Each point is reached from the start by the listed moves, each made once or not at all, plus a little noise. Is the number of moves made odd or even? Then give how often each move was made.

Moves:
(1): [68 13 20]
(2): [ -4  45 -14]
Start: [ 17  -6 -19]
Points:
[ 81  50 -11] -> even (1, 1)
[85  8  2] -> odd (1, 0)
[ 14  40 -35] -> odd (0, 1)

Moves:
(1): [ 74 -19   1 -11  20  -9 -12]
(2): [15 55 -6 -3  2 -7  3]
(3): [-10   2  74 -15  26  17  10]
(4): [ 10  -3  18  57 -10 -18  11]
(5): [-12   5 -30  13  80 -28   2]
(6): [  7  -2 -10  26   9  78  16]
Start: [ 14 -25 -21  12  -9   0 -18]
Points:
[104 -46  -6  85   8  43  -7] -> odd (1, 0, 0, 1, 0, 1)
[ 98  16  29  80 121  34  10] -> even (1, 1, 1, 1, 1, 1)
[ 18  38 -54  19  77 -36 -10] -> even (0, 1, 0, 0, 1, 0)

Moves:
(1): [ 51  -1  18  -7 -19  -5 -34 -28   7 -11  -2]
(2): [ 12  35   2 -20   5  16  -9   8 -14 -15  -6]
(3): [-11 -10  79  -1  10 -11  11 -18 -19  19  26]
(4): [ -4  19  18  50  12 -12  11  13   0 -13  -4]
(5): [ 10 -29  -9  -7  50   5   7  21   2 -30  -1]
(6): [ 13 -20   5  15   9  77 -10  10 -26  15  22]
(7): [ 10  -4  -3 -13  -5  -2  49  -2   0  -3   2]
(8): [ 13  -8  -2  -2  -4 -21   0  48  -6   5   2]
(9): [-20  11  25  13  -4  32  -5  15  41 -14 -11]
(10): [  7  21  -3   4  22   4   6   0  25  40 -36]
(11): [-4  6 -9  1 18  1 -1  7 12 15 46]
Start: [-36  31   1 -36   6 -13 -26  16 -16 -22 -12]
Points:
[-30  18 106  39 121  61  -6 111  13  17  36] -> even (0, 0, 1, 1, 1, 1, 0, 1, 1, 1, 1)
[ 35  74  86 -61  38 -31 -50  35 -12  32  16] -> even (1, 1, 1, 0, 0, 0, 0, 1, 0, 1, 1)
[-50  44  88 -49  89  30 -24  47   6 -48  44] -> odd (0, 1, 1, 0, 1, 0, 0, 0, 1, 0, 1)
[-22  31  91   1 108  64 -15  59 -61 -29  71] -> even (0, 1, 1, 1, 1, 1, 0, 0, 0, 0, 1)
[ 61  36  34 -52  61  92 -23  86  10 -36 -44] -> even (1, 1, 0, 0, 1, 1, 1, 1, 1, 1, 0)
[-30  13  79 -40  11 -48 -16  45 -41   0  14] -> even (0, 0, 1, 0, 0, 0, 0, 1, 0, 0, 0)
[ 29  36 116  11  36  38  10  -6 -31  24  -4] -> even (1, 0, 1, 1, 0, 1, 1, 0, 0, 1, 0)
